Every row gives one point. The window is the flat piece filled in between its corners: a triangle in 3 columns, a solid with four corners in 4, and so on. A path goes straight from each point to the next, and from the last back to the first. List the points from which the path goes on through the window.

Window, 3 rows:
[[ 0.02 -0.36 -0.73]
 [-0.02  0.05  0.09]
 [-0.63  0.42  0.49]]
Path:
(1): [-0.69  0.59  0.13]
(2): [-0.36  0.47  0.06]
(3): [-0.61  0.04  0.23]
(4): [-0.40 -0.44  0.31]
(5): [-0.50  0.56  0.35]
(6): [-0.13  0.37 -0.03]
(7): [-0.41 -0.28  0.18]
(8): [-0.43  0.01  0.38]
Through the window after points: 4, 6

Window (3 x 3):
[[ 0.24  0.37  0.03]
 [-0.71  0.07 -0.52]
 [-0.08 -0.30 -0.24]]
Path:
(1): [ 0.12 -0.04  0.06]
(2): [-0.54  0.06 -0.08]
(3): [ 0.04  0.44 -0.24]
(4): [-0.75  0.03 -0.72]
(5): [-0.58 -0.21 -0.24]
(6): [-0.81 -0.10 -0.42]
(7): [-0.29  0.45 -0.65]
(8): [ 0.10 -0.22 -0.42]
Through the window after points: 6

Window (4 x 4):
[[ 0.26 -0.10 -0.60  0.13]
 [-0.80 -0.24 -0.30  0.14]
 [ 0.32 -0.46  0.04  0.02]
 [ 0.34  0.78  0.36  0.06]]
Path:
(1): [-0.21 -0.61  0.15 -0.61]
(2): [-0.26 -0.24 -0.33 -0.10]
(3): [-0.34 -0.87 -0.13  0.53]
(4): [ 0.07 -0.37  0.36  0.19]
(5): [-0.03 -0.21 -0.69 -0.31]
(6): [ 0.25  0.43  0.07 -0.59]
(7): [ 0.24 -0.07 -0.50  0.41]
(8): [ 0.42  0.40 -0.56  0.84]
(9): [-0.22  0.32  0.29 -0.54]
(10): [ 0.35 -0.23 -0.11 -0.20]
(11): [ 0.03 -0.34  0.16  0.49]
(12): [-0.61 -0.43 -0.03  0.32]
(13): [-0.70  0.05 -0.29 -0.11]
(14): [-0.52 -0.47 -0.48 -0.15]
(15): [-0.32 -0.12 -0.28  0.69]
(16): [ 0.25 -0.23 -0.14  0.39]
Through the window after points: 6, 10, 16

Window:
[[-0.69  1.29  0.07  0.40]
 [ 0.19  0.26 -0.37  0.19]
 [ 0.13 -0.08  0.19 -0.53]
 [ 0.14 -0.65 -0.07  0.04]]
Path:
(1): [-0.43  0.32  0.10 -0.49]
(2): [ 0.38  0.16 -0.02  0.58]
(3): [0.06 0.38 0.54 0.40]
(4): [-0.46 -0.36 -0.46 -0.47]
(5): [-0.08  0.03 -0.48 -0.30]
(6): [0.09 0.51 0.66 0.18]
(7): [0.30 0.19 0.31 0.10]
(8): [-0.04  0.09 -0.30 -0.33]
Through the window after points: 1, 5, 7

Window, 6 rows:
[[-0.49  0.39 -0.36 -0.07 -0.51 -0.43]
 [-0.04 -0.38 -0.72 -0.26  0.67  0.04]
 [ 0.09 -0.15  0.12 -0.11  0.87 -0.20]
 [ 0.67  0.04  0.49  0.57  0.63  0.28]
 [ 0.23  0.09 -0.53 -0.57  0.23 -0.38]
 [-0.71  0.32 -0.05 -0.45 -0.62  0.40]]
Path:
(1): [-0.20  0.39 -0.49 -0.25  0.44 -0.20]
(2): [ 0.08 -0.44 -0.33 -0.34 -0.51 -0.27]
(3): [-0.31 -0.54 -0.45  0.00 -0.45 -0.70]
(4): [-0.41  0.62 -0.26 -0.10 -0.31 -0.20]
(5): [-0.12  0.64 -0.08 -0.12  0.02 -0.12]
(6): [ 0.05 -0.68 -0.46 -0.06 -0.23  0.06]
(7): [ 0.53 -0.34  0.55 -0.44 -0.03  0.10]
(8): [-0.29  0.07 -0.54 -0.33  0.57 -0.29]
(9): [-0.60  0.26 -0.51 -0.42  0.45  0.23]
(10): [ 0.00 -0.27 -0.26 -0.18 -0.04  0.08]
(11): [-0.38 -0.40  0.07 -0.11  0.07  0.14]
(12): [-0.17  0.44 -0.59 -0.47 -0.20  0.09]
(13): [ 0.15  0.18 -0.03 -0.14  0.60  0.24]
(14): [-0.11 -0.69  0.53  0.34  0.36 -0.90]
(15): [-0.40 -0.48  0.32 -0.35 -0.33 -0.03]
(16): [-0.61  0.51 -0.20 -0.38 -0.47  0.42]
Through the window after points: 1, 3, 9, 13, 15

Window (8 x 8):
[[-0.74  0.53 -0.27  0.01 -0.37 -0.54  0.05  0.01]
 [-0.65  0.30 -0.43 -0.07  0.32 -0.28 -0.04  0.12]
 [-0.43 -0.09  0.28  0.56  0.33 -0.73 -0.03 -0.34]
 [-0.07 -0.26 -0.36 -0.26  0.04 -0.41 -0.24 -0.14]
 [ 0.11  0.11 -0.09  0.02 -0.30  0.55  0.70 -0.09]
 [ 1.13  0.04 -0.56  0.11  0.01  0.60 -0.01 -0.36]
 [ 0.69 -0.34  0.27  0.79 -0.06 -0.22 -0.26  0.92]
 [-0.13  0.21  0.03 -0.32  0.26 -0.25 -0.59 -0.25]]
Path:
(1): [-0.44  0.19  0.17 -0.43 -0.11 -0.59  0.32  0.19]
(2): [-0.30  0.31 -0.86  0.65  0.11  0.29 -0.42 -0.89]
(3): [-0.57  0.17 -0.35  0.40 -0.37 -0.24 -0.77 -0.13]
(4): [-0.16  0.06  0.09  0.13  0.23 -0.53  0.34  0.00]
(5): [ 0.06  0.33 -0.44 -0.36  0.21 -0.71  0.19  0.07]
(6): [ 0.08 -0.13 -0.12  0.32  0.19  0.29 -0.23 -0.06]
(7): [-0.45 -0.33 -0.41  0.50 -0.80 -0.32 -0.38 -0.30]
(8): [ 0.10  0.13  0.24 -0.04  0.83 -0.43  0.21 -0.10]
Through the window after points: 3, 7

Window, 8 rows:
[[-0.74 -0.49 -0.59 -0.31 -0.36  0.84 -0.41  0.10]
 [ 0.02 -0.12  0.67 -0.18  0.52 -0.37 -0.26  0.42]
 [-0.39  0.29  0.18 -0.25  0.42 -0.12  0.46 -0.45]
 [ 0.06  0.01  0.38 -0.25  0.35  0.34  0.67  0.48]
 [-0.12  0.32  0.14  0.05  0.47  0.41 -0.21 -0.34]
 [-0.15  0.05  0.63  0.11 -0.09  0.18  0.37 -0.12]
 [ 1.02  0.49 -0.44 -0.74 -0.33 -0.48  0.46  0.18]
 [ 0.99  0.22 -0.71 -0.03  0.09 -0.82  0.36  0.17]]
Path:
(1): [ 0.29 -0.27  0.04 -0.23  0.06 -0.17  0.02 -0.20]
(2): [-0.25  0.96 -0.05 -0.17  0.11  0.25  0.38  0.57]
(3): [-0.23  0.30  0.15 -0.28 -0.03  0.00 -0.11  0.27]
(4): [-0.08 -0.57  0.07 -0.04  0.31  0.33  0.17 -0.09]
(5): [ 0.03 -0.54 -0.45 -0.43 -0.35  0.25 -0.23 -0.21]
(6): [-0.33  0.08 -0.29 -0.30 -0.09  0.44  0.06  0.30]
(7): [-0.32  0.77 -0.13 -0.30  0.18  0.08 -0.13  0.63]
(8): [ 0.40 -0.31  0.27 -0.27  0.25 -0.27  0.64 -0.41]
(9): [ 0.67 -0.02 -0.06 -0.43  0.42 -0.18  0.33 -0.16]
(10): [-0.18  0.31  0.02  0.42 -0.32 -0.35  0.26  0.38]
(11): [-0.29  0.40  0.16  0.28  0.16  0.44  0.31  1.02]
(12): [ 0.44  0.02  0.25 -0.40 -0.23 -0.28  0.35 -0.60]
(13): [ 1.00  0.17  0.12 -0.38  0.13 -0.52  0.72 -0.18]
(14): [-0.09  0.43 -0.80 -0.43 -0.28  0.10 -0.27  0.85]
(15): [-0.26  0.30 -0.10  0.04  0.17 -0.22 -0.11  0.46]
(16): [ 0.11  0.20  0.36 -0.13  0.56  0.69  0.03 -0.92]
Through the window after points: 1, 3, 5, 7, 9, 11, 13, 15
